Each row of a before or after table is a point. The points were changed in one or more steps. Then noise was added and the rows were shuffled. The steps act on how far a point lies along the listed directions, d1 being the first. What was done? A step turns or swaps two directions, mirrors them in a line or flattens them onto one, adds a multiple of one to another, or multiplies one. Angles are multiples of 10 degrees, from the lower direction toward the higher: turns from -170 to 170, lines from 10 to 170 but not 90. Use the fewest steps. Two steps may share a direction if one is a turn and the other turns, adds or multiplies; they go together, in the order done. Otherwise the lowest direction goes first.
(in the rows, 128 means zero)

Directions:
(1): 157  70  153
(2): 91  135  187
(3): 76  90  100
Before (10 x 3):
190  65  134
140  202  131
165  39  91
114  68  90
125  189  191
92  110  126
127  166  171
178  120  113
127  109  124
87  169  115
After (10 x 3):
186  92  175
147  134  137
135  95  141
199  145  171
71  89  91
85  158  101
108  103  118
85  83  105
170  176  155
135  169  127
Steps: mirror d1 and d3 in the line at 160 degrees; multiply d2 by 0

Directions:
(1): 97  105  60  141  70  141
(2): 85  187  89  148  179  130
(3): 63  115  184  156  119  166
(4): 151  200  147  147  70  136
(5): 139  138  118  73  136  208
Before (9 x 6):
132  134  116  137  113  175
135  139  160  109  151  152
107  127  150  212  98  24
115  138  117  110  99  161
118  152  122  141  106  146
103  181  101  132  121  149
113  119  144  110  148  170
59  112  132  114  143  155
105  76  98  108  185  162
After (9 x 6):
167  121  142  89  154  148
140  49  114  78  87  128
120  127  130  208  96  13
174  157  201  90  192  131
117  34  117  94  148  169
137  123  82  128  82  172
112  127  70  115  70  156
125  65  170  112  11  174
128  114  110  132  58  148
Steps: multiply d1 by 3; multiply d2 by 2.5; turn d2 and d3 by 150 degrees

Directions:
(1): 129  231  158  122  92  100  132  106  103
(2): 141  128  166  148  142  139  136  53  210
Before (13 x 9):
137  175  179  126  113  132  125  96  130
138  90  132  130  144  148  136  108  163
134  101  135  123  142  140  124  110  153
132  99  132  126  141  127  123  122  140
146  116  142  138  143  144  142  107  137
114  135  72  103  105  101  120  245  9
130  90  131  121  138  146  124  116  170
133  110  129  129  151  143  129  115  153
129  90  138  150  136  145  130  113  161
138  125  136  137  139  132  128  113  159
120  98  136  158  151  124  121  116  157
127  90  122  131  138  136  127  128  155
129  113  133  148  138  140  126  117  170
After (13 x 9):
136  124  136  138  138  136  130  112  159
120  154  80  105  100  93  121  238  5
131  115  142  125  134  122  126  112  139
119  119  141  155  146  120  124  108  155
146  120  140  132  142  140  144  107  136
143  122  139  122  138  134  123  105  154
133  121  146  151  124  136  132  106  160
131  117  143  126  123  138  126  108  161
138  122  162  126  129  144  119  113  134
137  118  146  131  135  142  133  96  163
126  125  135  154  134  134  125  110  169
131  128  134  126  149  139  129  111  148
129  119  132  132  128  122  129  117  155
Steps: flatten d1 and d2 onto the line at 100 degrees

Directions:
(1): 66  120  157  129  77  58  111  57  168  76  130  115  110  103
(2): 135  158  136  114  163  125  69  82  54  148  172  127  147  47
Before (13 x 14):
56  125  164  126  75  66  148  75  177  66  107  135  113  131
146  169  137  109  159  112  87  105  52  163  205  117  137  101
85  92  142  146  80  103  179  146  231  71  60  124  122  226
172  124  94  169  123  165  225  220  158  145  84  158  106  225
160  124  101  134  141  167  157  181  147  134  110  139  134  151
62  131  160  106  80  65  115  63  195  76  73  124  60  86
71  99  148  157  105  77  145  95  192  98  118  105  100  132
173  128  103  111  184  199  157  212  100  182  114  146  151  139
178  161  101  98  137  152  131  183  131  141  135  113  121  157
166  116  114  118  177  168  147  216  119  149  99  159  136  193
170  121  114  139  119  139  149  171  132  143  108  145  110  163
147  140  138  128  137  149  85  118  83  164  157  157  119  88
55  94  157  125  59  66  173  73  249  43  94  139  103  167
After (13 x 14):
85  136  159  128  87  56  128  61  150  95  167  111  103  141
106  88  128  122  97  129  189  176  212  104  77  132  112  185
184  133  79  162  125  174  228  228  139  156  88  154  109  214
153  189  131  90  190  164  61  113  51  171  126  134  111  23
154  145  110  96  102  123  151  163  178  98  124  110  104  186
129  93  127  128  135  137  155  203  170  116  82  146  124  221
156  136  114  138  192  150  110  129  75  176  159  113  140  78
198  148  105  130  211  209  126  204  61  181  108  142  178  155
155  170  136  102  177  163  102  125  27  155  147  145  159  74
103  116  155  137  88  110  109  89  157  108  125  146  95  119
148  112  108  137  121  158  159  169  160  117  100  146  127  159
209  174  103  98  236  216  102  147  36  190  167  156  169  70
165  118  112  135  109  135  151  169  143  129  110  155  106  165
Steps: mirror d1 and d2 in the line at 50 degrees

Directions:
(1): 87  163  157  143  186  148  118  140  100  177  170  148  157  109  146  16  93  139  90  76
(2): 85  72  51  116  139  144  103  123  102  136  109  123  75  72  140  94  115  221  159  178
(3): 105  176  116  109  144  131  80  177  89  45  44  177  115  137  156  119  75  80  146  130
(4): 133  150  71  235  124  206  128  126  93  76  150  98  132  121  76  155  113  134  82  111
Before (9 x 20):
92  41  51  89  130  106  92  104  133  161  104  117  42  69  164  101  131  234  176  201
115  83  74  127  119  145  125  100  106  164  134  107  87  74  132  115  141  201  140  170
135  95  99  169  113  155  146  117  125  139  136  95  118  112  104  157  146  155  146  143
107  122  134  124  143  117  119  147  133  149  134  156  133  115  136  80  126  136  124  122
136  136  159  107  123  104  140  119  144  135  104  131  144  133  147  135  153  110  125  142
116  111  116  102  133  129  121  151  116  129  116  133  95  95  145  120  124  132  143  129
139  153  86  186  148  166  138  129  105  74  144  118  120  118  102  182  104  102  104  101
138  124  144  126  134  107  122  146  128  98  113  140  144  152  118  136  119  92  129  120
134  143  162  114  115  92  140  116  145  147  131  134  130  151  152  129  128  107  132  129
After (9 x 20):
126  161  106  124  154  130  115  152  102  56  91  153  108  122  142  167  84  78  138  115
83  50  55  118  147  127  99  100  120  184  141  110  58  58  156  62  122  247  152  174
97  102  100  88  141  124  105  120  102  166  107  140  90  78  163  76  119  182  152  164
112  109  120  97  131  115  114  145  121  127  74  141  107  115  153  126  123  130  184  154
143  132  150  141  104  108  151  103  148  151  152  111  130  150  133  144  141  122  121  129
144  124  143  137  115  124  151  104  147  140  126  110  144  126  130  148  162  125  111  143
115  125  132  148  139  130  130  138  140  153  156  140  144  116  123  87  135  137  110  114
121  110  107  136  132  150  131  136  116  140  148  115  103  90  127  122  129  147  123  117
146  113  126  155  124  123  133  132  129  102  134  117  140  149  99  153  132  107  117  122
Steps: turn d1 and d2 by -20 degrees; swap d3 and d4

Directions:
(1): 111  94  74  132  164  129  82  119  100  188  21  80  69  179  156  126  191  122  138  133  149  126  180  81  129  64  80  149  146  172  157  140
(2): 122  63  158  173  178  113  148  113  180  205  136  176  142  115  117  114  139  193  100  120  42  104  88  111  90  92  196  117  200  174  152  135
(3): 138  157  100  124  91  97  171  97  109  91  44  124  89  84  103  72  225  139  127  97  61  95  68  155  178  144  144  158  141  84  87  91
(4): 167  142  120  146  140  125  125  87  80  114  173  78  157  101  197  153  171  94  140  90  116  72  113  78  112  154  116  62  193  57  212  173
Before (13 x 32):
133  162  104  109  108  157  107  162  99  103  130  83  101  161  170  173  96  57  150  169  240  164  187  127  144  128  63  150  85  134  122  137
149  140  114  110  129  129  92  116  68  124  129  58  118  142  208  152  152  73  144  111  180  92  163  65  86  134  60  98  139  71  192  205
141  136  131  148  131  109  149  86  115  134  76  124  100  79  151  97  210  134  131  89  82  88  93  113  139  141  133  146  183  126  141  113
168  203  101  118  122  132  124  104  43  64  133  49  145  97  183  145  176  74  132  71  149  76  124  142  152  168  86  114  127  18  154  144
100  138  114  126  123  104  147  132  130  100  113  157  114  126  119  105  154  143  123  121  118  149  121  148  142  134  153  134  106  126  88  114
124  139  152  108  105  150  126  145  163  104  203  163  139  120  117  152  55  117  131  142  171  164  141  148  129  138  108  115  91  145  91  131
140  151  102  124  125  138  106  114  82  117  104  72  104  131  167  132  150  98  132  99  176  126  149  124  153  130  86  132  117  101  147  135
123  135  132  123  134  109  127  121  111  104  137  126  134  113  157  128  146  124  140  116  120  111  121  121  128  141  137  120  150  113  158  167
122  137  140  136  122  127  151  130  140  123  74  162  92  107  81  79  170  161  103  115  77  124  90  133  147  126  161  143  126  131  85  94
114  110  172  128  144  150  113  143  161  154  175  158  142  137  123  158  60  130  125  145  120  161  145  97  96  71  148  114  119  181  134  176
112  83  109  142  176  143  82  131  110  194  124  90  112  177  176  163  106  106  134  136  187  124  211  88  93  78  79  103  156  142  191  157
126  101  110  159  131  135  102  115  112  182  96  94  128  154  163  127  169  111  135  139  133  111  141  98  113  98  126  111  161  151  184  163
137  149  123  122  94  111  170  148  129  127  103  139  118  96  79  97  148  123  133  122  111  125  113  150  144  153  147  167  109  99  91  92
After (13 x 32):
110  110  86  131  124  100  148  103  117  154  8  120  57  118  106  78  215  151  120  108  87  101  124  152  165  87  125  165  156  115  100  92
118  146  127  129  132  120  133  132  117  90  179  135  149  129  158  140  123  121  136  117  146  141  133  126  123  150  142  93  118  103  131  145
138  179  162  115  108  156  126  145  115  72  190  141  144  110  120  137  88  106  116  123  155  137  125  130  131  174  131  97  86  91  112  124
117  146  103  102  118  135  98  126  101  126  60  93  80  147  143  133  156  92  148  130  139  146  160  92  150  70  88  144  109  150  126  169
145  146  148  134  113  129  146  151  128  136  201  127  166  103  126  147  88  100  139  124  148  121  139  120  103  173  137  113  118  90  149  133
122  85  184  169  193  123  149  137  184  194  165  184  169  112  111  123  97  206  75  103  48  101  89  163  83  100  205  137  168  167  127  130
157  105  116  173  159  113  159  95  119  180  101  110  105  100  191  132  212  129  119  113  76  80  91  90  118  103  146  121  230  123  180  149
102  115  137  120  140  107  131  142  145  127  123  160  125  133  123  117  118  149  134  136  115  138  124  138  122  119  157  144  127  158  122  151
126  152  183  126  102  131  153  142  166  98  172  185  135  84  100  115  83  140  122  126  131  147  104  172  129  174  153  165  105  153  79  94
117  77  153  140  147  92  158  120  177  193  58  174  94  114  96  70  175  194  95  124  42  100  77  125  86  87  177  169  160  157  96  141
131  108  108  133  156  144  94  100  123  166  138  107  106  145  179  164  148  109  142  121  156  117  166  73  121  92  77  91  162  150  164  170
116  130  119  141  80  113  153  126  134  133  62  137  113  122  93  80  181  134  123  140  100  125  99  171  162  126  160  163  118  143  95  110
137  113  143  157  143  122  147  98  147  156  125  142  122  97  129  103  153  166  101  94  77  106  84  144  138  121  168  130  163  127  135  119
Steps: turn d1 and d3 by 100 degrees; turn d2 and d4 by -140 degrees

Directions:
(1): 165  72  133  104  156  126  129  170  83  132  226  209  132  175  133  138  187  182  153  139  117  73  148  93  102  88  146  124  108  156  96  101  64  227  107  106  139  158  157  78  50  74  151  156  64  151  124  135  125  130  243  136  134  153  194  118  139  122  150  179  130  158  174  112
(2): 118  97  118  113  144  93  154  225  89  117  80  126  156  217  116  177  140  88  174  117  118  167  243  129  149  134  129  162  175  168  209  87  159  174  52  131  140  160  136  163  128  80  130  107  195  133  155  171  71  131  78  44  126  75  103  185  165  152  152  154  132  132  125  114
(3): 91  151  142  95  144  177  136  131  165  128  54  106  164  114  93  128  231  81  135  155  150  109  107  113  63  119  100  128  147  91  114  149  151  132  158  181  146  166  169  146  120  104  207  71  167  188  121  114  111  80  163  140  49  169  95  40  216  192  166  103  99  197  176  114
(4): 130  139  161  154  40  153  135  33  148  86  112  177  147  120  146  64  132  188  138  241  132  165  137  117  202  129  179  94  152  145  153  54  134  168  140  107  102  130  136  165  145  36  141  47  67  160  98  124  136  106  92  94  130  157  134  184  186  107  134  85  97  100  159  159
Before (11 x 64):
100  113  137  93  125  165  126  115  116  112  116  171  146  148  115  117  221  133  143  187  116  113  131  100  109  99  140  112  133  135  116  86  112  166  131  144  130  166  146  133  101  61  172  80  106  177  107  119  107  119  173  124  83  158  140  93  200  167  167  121  105  155  164  128
172  88  119  120  131  121  148  204  106  108  158  211  161  215  135  143  178  147  175  170  123  110  220  122  141  104  136  156  157  172  166  61  121  239  60  121  126  170  155  122  82  41  165  105  99  147  138  166  103  132  158  69  121  106  174  174  171  119  138  166  133  161  166  120
116  155  96  122  183  141  135  143  134  140  120  68  121  98  119  141  130  92  124  93  139  105  88  121  82  115  90  146  115  80  94  204  110  73  150  176  133  144  142  97  128  199  118  160  152  140  137  118  146  145  154  187  105  127  98  60  92  139  109  131  135  156  108  103
152  138  133  169  88  138  109  83  143  123  135  154  101  121  140  109  81  180  132  151  118  129  104  147  170  142  147  124  103  129  139  109  124  120  145  89  107  115  119  118  139  133  109  146  96  119  124  122  144  132  104  134  129  133  146  166  87  82  110  100  118  96  90  142
122  111  158  104  148  143  126  190  101  131  108  140  138  160  123  130  185  134  141  149  132  123  148  129  116  103  119  119  138  151  129  117  133  167  134  139  137  164  160  129  90  95  153  107  148  139  131  144  97  116  147  113  108  126  155  135  174  125  165  124  127  164  150  107
126  133  103  131  175  83  138  167  95  163  109  81  103  130  116  160  68  88  109  43  118  140  127  144  131  156  95  157  105  123  130  175  152  68  123  131  141  105  102  124  135  185  101  157  199  84  173  129  128  157  83  118  148  77  106  129  74  123  108  161  144  114  75  115
99  133  103  95  204  110  139  210  133  133  82  63  144  156  98  193  137  47  145  81  144  123  150  136  93  138  75  179  138  116  169  167  155  117  119  173  171  152  135  129  150  166  119  148  229  134  146  156  94  141  105  79  100  87  75  90  130  158  143  153  157  147  109  109
145  169  126  161  83  120  133  44  174  112  143  118  96  55  169  87  57  178  89  148  137  163  102  137  176  144  142  107  80  140  103  127  121  74  156  119  106  72  106  138  159  146  81  112  101  96  111  122  161  158  60  149  175  137  117  149  77  82  89  87  144  78  96  140
122  130  166  133  106  186  120  94  152  119  159  170  160  91  108  93  203  160  131  149  127  95  93  112  96  111  132  118  108  120  73  120  119  143  159  150  125  153  155  130  89  92  182  115  89  177  98  132  161  101  186  148  90  186  142  55  173  144  142  122  111  164  191  142
120  133  119  111  159  133  158  154  132  143  73  104  149  132  94  148  193  88  146  120  126  131  110  135  101  117  123  134  167  121  130  136  140  139  122  162  141  173  163  128  106  85  170  85  170  155  117  115  116  114  150  120  81  151  110  104  175  159  143  110  96  189  154  125
119  77  134  99  176  98  129  232  82  152  167  139  145  191  101  169  164  117  142  97  124  80  171  94  90  110  119  162  139  135  133  122  106  167  94  124  178  155  142  116  105  103  123  167  135  124  151  152  100  143  179  107  122  107  141  133  128  133  153  178  147  156  147  104
After (11 x 64):
159  90  98  116  201  70  138  213  51  169  188  138  100  180  123  174  98  127  128  39  114  106  151  120  115  131  104  159  90  155  113  155  99  137  100  107  156  126  109  85  76  161  104  188  158  92  173  131  122  163  158  123  166  82  157  140  68  113  120  204  154  128  90  102
103  140  101  113  180  129  154  183  122  127  87  76  148  149  117  161  152  74  160  111  131  132  163  112  97  120  94  160  150  100  148  165  135  116  108  179  143  176  152  128  131  149  133  120  188  157  145  140  107  140  121  128  96  108  83  95  134  153  129  134  126  172  117  95
168  170  118  138  134  166  107  75  185  142  184  151  111  51  144  84  120  144  73  133  144  64  25  151  94  120  96  125  86  83  45  177  112  88  190  146  106  106  121  81  123  190  136  159  59  110  116  97  199  134  183  213  120  159  170  65  82  97  88  121  138  153  131  143
114  145  120  95  170  166  152  141  150  150  80  95  143  101  78  145  229  89  133  124  129  111  59  133  62  108  108  127  149  95  89  160  130  122  155  174  146  179  176  108  96  106  194  92  160  172  108  97  122  102  196  161  61  181  112  44  185  172  148  99  91  220  170  114
107  136  140  121  166  125  105  144  131  167  173  91  114  75  104  128  124  115  79  75  139  52  49  113  61  121  92  141  92  77  61  196  103  65  174  140  165  108  112  99  136  204  111  191  118  99  130  101  154  139  182  199  119  134  133  59  72  118  117  135  150  143  119  116
82  175  172  145  72  197  131  67  197  102  31  100  179  70  94  82  188  98  135  172  146  158  104  133  124  142  123  123  146  101  128  116  201  82  165  181  120  144  145  202  158  95  189  49  159  180  94  130  141  80  70  106  64  171  63  67  224  172  142  66  86  147  175  152
128  107  99  71  250  129  123  225  118  158  180  113  127  144  93  193  194  89  134  62  143  50  96  109  31  104  72  168  89  102  82  195  92  154  148  172  180  170  160  63  83  175  141  198  164  148  144  139  119  139  239  149  89  135  137  21  113  156  150  190  164  189  148  96
111  147  158  105  150  168  116  134  145  142  107  111  127  89  121  106  180  119  102  138  149  99  59  141  83  107  103  99  105  106  80  169  134  107  192  148  129  147  153  115  103  159  159  119  140  131  120  109  135  107  162  170  94  157  147  72  149  117  145  101  122  168  147  110
164  115  126  152  87  75  165  125  108  83  137  169  120  171  173  124  62  179  148  165  120  196  238  120  233  140  175  130  126  210  191  40  120  165  65  93  106  109  121  163  139  53  75  89  115  99  131  177  112  160  24  47  198  80  126  246  113  80  112  122  156  71  103  129
154  123  130  179  80  115  116  113  122  112  125  163  107  158  148  120  63  190  147  155  110  153  162  149  203  146  164  140  129  155  183  77  135  143  109  79  102  117  111  138  152  106  92  130  106  114  130  142  126  137  66  83  146  106  146  222  94  73  115  107  121  79  76  138
68  163  141  106  104  192  118  55  170  112  57  117  143  83  106  92  212  104  114  179  136  121  68  117  89  115  118  103  129  86  91  126  144  86  177  174  127  156  141  149  147  108  178  63  132  181  93  89  119  107  141  162  56  180  99  47  204  186  159  72  95  155  159  134
Steps: add -0.7 times d2 to d4; turn d1 and d2 by -130 degrees; multiply d3 by 1.6
